Each row is a point. Before rounding, the points of a table are all equally far from one centre. They may lie mostly on one side of it. Where is the centre, to within rounding?

Points, 7 rows:
-0.026	-0.198	0.099
-0.035	-0.206	0.127
0.066	0.196	0.195
-0.145	0.378	0.003
-0.125	0.393	0.140
0.095	0.041	0.084
-0.118	-0.176	0.332
Centre: -0.249	0.068	0.122

Points (13 x 9):
0.353	0.113	-0.006	-0.435	-0.113	0.036	0.068	0.076	0.158
0.145	-0.162	0.108	-0.487	0.097	-0.088	-0.142	-0.008	0.272
0.030	-0.251	0.226	-0.130	-0.172	0.158	-0.121	0.008	0.124
0.113	-0.219	0.114	-0.184	-0.026	-0.105	-0.123	-0.232	0.366
0.127	-0.293	0.312	-0.090	-0.134	-0.069	-0.197	-0.179	0.081
0.093	-0.161	-0.144	-0.092	-0.024	-0.210	-0.242	-0.178	0.124
0.262	-0.085	0.175	-0.076	0.000	-0.112	-0.272	0.093	0.215
0.004	-0.043	0.286	-0.358	-0.180	0.148	-0.192	-0.198	0.317
0.251	0.244	-0.086	-0.341	-0.207	0.106	-0.233	-0.192	0.017
0.216	-0.218	0.186	0.002	-0.234	-0.046	-0.104	-0.249	-0.002
0.149	0.000	0.050	0.067	-0.105	-0.088	-0.175	0.045	-0.188
-0.010	-0.228	0.345	-0.404	-0.128	-0.045	-0.167	0.117	-0.002
0.236	-0.011	0.047	-0.311	-0.118	0.062	-0.244	0.071	0.340
Centre: 0.067	0.054	0.129	-0.262	-0.120	-0.107	-0.068	-0.096	0.050
